Each point is reached from the start by the listed moves, each made once or not at all, plus a little noise. Say if it took an odd or an even number of moves. Then give how often each move was made.

Moves:
(1): [-14  29 -10 -31]
(2): [ -7  -8  45 -13]
Start: [-1 28 26  8]
Points:
[-3 28 25  8] -> even (0, 0)
[-23  50  60 -38] -> even (1, 1)
[-16  59  13 -22] -> odd (1, 0)

Moves:
(1): [-13 -23  -2  -7   1 -10]
(2): [-13 -15 -31  14   1 -13]
(3): [ -3  22  13 -50  -5   9]
(4): [ -4 -11  -2   2   7 -15]
Start: [-10  10  -1  -4 -14   7]
Points:
[-16  21  11 -52 -13   1] -> even (0, 0, 1, 1)
[-29  -3   8 -60 -12  -9] -> odd (1, 0, 1, 1)
[-39  -8 -21 -48 -19  -7] -> odd (1, 1, 1, 0)

Moves:
(1): [-14  -3 -12  -7  -5  -8  -8  -5   7]
(2): [  6  -4 -13  -6   4 -14   1  -1   0]
(3): [  4   1  -4  -1   0  -2 -11  -6   1]
(4): [ -9 -10   4  -1   9   0  -8  -8  -9]
(5): [-16   0   8  15   2 -13  26   9  20]
(6): [ -4  -6  10 -13  -7   0   4 -12   2]
(7): [ 0  5  0  3  3  0  4 -2 -3]
(8): [  8  -4 -12   4  -8 -20   2   2  -2]
Start: [ -6   7  12   3 -11  -4  -8   1   8]
Points:
[-15 -14 -13 -18 -14 -50 -23 -32   5] -> odd (1, 1, 1, 1, 0, 1, 1, 1)
[ -8  -8   4  -5   1 -17 -14  -9  -2] -> even (0, 1, 0, 1, 0, 0, 0, 0)
[-32 -16  -3  -2 -14 -60  13 -16  24] -> odd (1, 1, 0, 1, 1, 1, 1, 1)
[-37 -12   2  14 -14 -47   4  -2  22] -> even (1, 0, 0, 1, 1, 0, 0, 1)
[-16  -1 -14 -10 -13 -27 -15  -5  15] -> even (1, 1, 0, 0, 0, 0, 0, 0)
[-29 -14  23  -2  -3 -32  15 -13  21] -> even (0, 1, 0, 1, 1, 1, 0, 0)

Moves:
(1): [  8 -15  -1  11  -4   2  14  -2   0  15   2 -10  12]
(2): [ -6   7  -5  -2 -10  10  13 -12  -6   6  17   5  -1]
(3): [-3  9  2 23  6  7 16  1  1  5 -4 12  3]
(4): [  2   4  -2  -1  -3   9 -11  -6   2  -1  -8   9   6]
(5): [  1 -11  -7   4   6  -8  -2   2 -13 -10 -14 -15  -4]
(6): [ -9   7  23  -1 -11  16 -13  16   6   1  -1  -8  -7]
(7): [  2  10 -12  12  -9  -2  -7  -5  -5   0   0  -2  -9]
(8): [-22  -5  -8   4 -14   1   9 -10  13 -13  -7   3   5]
(9): [ -9   3  22   6   2 -18  -4 -15   4   2   2   3  -7]
(10): [ -4  -6  -1   5 -13   1   3   2   1 -11  -2  -4   7]
(11): [-12  -4   5  -9  -3 -12   0   4 -14  15 -25   1  -6]
(12): [-12  -4   9  -2 -13  14   8  -2 -10   7   7  11  -6]
Start: [  6  -1  -2   2 -18  -1   0  -7  -4  12  -6  -2  12]
Points:
[ -7 -14  -6   5 -51   9  19 -23 -19  36 -21  -2  30] -> odd (1, 1, 0, 1, 0, 0, 0, 0, 0, 1, 1, 0)
[-17   8  -9  28 -28  16  14 -23  12   3 -25  21  27] -> odd (0, 0, 1, 1, 0, 0, 0, 1, 0, 0, 0, 0)
[-34   1 -11  29 -47  33  35 -35 -17   7 -14  22  14] -> even (0, 1, 1, 1, 1, 0, 0, 1, 0, 0, 0, 1)
[-24  25  43  41 -42  17   2 -13  -6  28  -2  14 -13] -> odd (0, 0, 1, 0, 0, 1, 1, 0, 1, 0, 0, 1)
[-43   8  -4  39 -41 -22  26 -42 -22  17 -36   4  -7] -> odd (0, 1, 1, 0, 1, 0, 1, 1, 1, 0, 1, 0)
[-46 -12  30  10 -54 -12 -18 -15  -4  -6 -60 -13   7] -> odd (0, 0, 0, 1, 1, 1, 0, 1, 1, 1, 1, 0)
[-10  -9  -1  28 -41   7  45 -15 -20  41 -18   0  26] -> odd (1, 1, 1, 0, 0, 0, 0, 0, 0, 1, 1, 0)
[ -4 -12   1   9 -44  25  35 -23 -20  40  20   4  17] -> odd (1, 1, 0, 0, 0, 0, 0, 0, 0, 0, 0, 1)

Moves:
(1): [  0  -3  15 -23  10   0   4   5  -4 -20   4  -9  -1  -1   7  -9   8  -7
  -3]
(2): [ -7   6   9   4  25   6  -5  17  10  20 -24   2  19   2   2  13   1 -21
   7]
(3): [  4  -6  12  -1   6  22   1 -12   6  12   7 -12 -12   0   4  10  -2 -17
   0]
(4): [  9  15   9   6  -5  14  12  11   4 -30  -3  -9 -10  -3   1   5   3 -16
   9]
(5): [ -8   0   2  -2  11  -4 -11  -9   7  -1   6  -6  -4   2  -3   5  -4  -7
   6]
(6): [  9   9  -4   1  -1   8  -6   1  16   4   4 -14   2  -3  -7  -7  15  -2
 -12]
(7): [ -8 -14 -15  -4  -6  -1   0  -4  -2   9   8  -6   3  -8  11   2  -1 -14
   2]
(8): [ -3 -10  14   0  -9   4 -15 -16   5  -8  -7   5  -3  -1  -3  12   4 -21
   3]
(9): [ -3 -15  -8 -11  -7   2  11 -12   3  -4   0 -11   1   0  -9 -12  -4  -2
   5]
(10): [-19 -11  -4   6 -10   3 -11  -1  -2  -7   6   3 -15   7 -10 -21 -21   1
  13]
(11): [ -5  -7  -8   3  11   4  15  11   1  -1  -4  13  -6  20 -11   1  -9 -11
   4]
(12): [  5 -10  -1   7 -16   7  -2  -9   1   3   2   1  -4  -1  21  -5  28   7
   8]
(13): [  3  11  -4   4  10  -6   1  -9  -8  -9 -26  25  14   6  -6 -21  18  -2
  -3]
(14): [ 17  -5  -7 -13  -9  -5  21  10   8  -2   5   2  -1 -20   3  -3  13  -2
  -5]
(15): [  5  -2   3   1   7   5  -2  -3   8   4  23 -15   7  -6  -2   0  -1  -1
  -7]
(16): [-18  -4   2   2  -5  -2   6 -12  -1 -20 -13  -4  -9  -5  -1 -23  21   5
  -2]
(17): [  0   7  -4 -12 -13  12   5 -16  12   5   6  28  16  10  -9   9  -7  18
  -9]
(18): [  0  11  -6  12   0 -10 -14  15  -5  -5   2 -15  -8 -17 -35  -2   8   9
   7]
Start: [-12  -6  20  13  -4  -9 -15  -3 -11   2  22  -6  -7   9 -10  -2   0   7
   4]
Points:
[-50 -18  55   4  -5  44 -34 -20  20 -39  33 -38 -19 -14 -46  -6  10 -56
  24] -> odd (1, 1, 1, 1, 0, 0, 1, 1, 0, 1, 0, 0, 0, 0, 1, 1, 1, 1)
[  7  -1  10  12 -38  19   8 -22  11 -34  35  28   0   1 -15 -38  32  12
  11] -> odd (0, 0, 0, 1, 0, 0, 0, 0, 0, 1, 0, 1, 1, 1, 1, 0, 1, 0)
[-20 -45  33  -4   1  12 -40 -60  -1 -17  42 -49 -15 -15 -26 -22  53 -47
  22] -> even (1, 0, 1, 0, 1, 0, 1, 1, 1, 0, 0, 1, 1, 0, 1, 0, 0, 1)
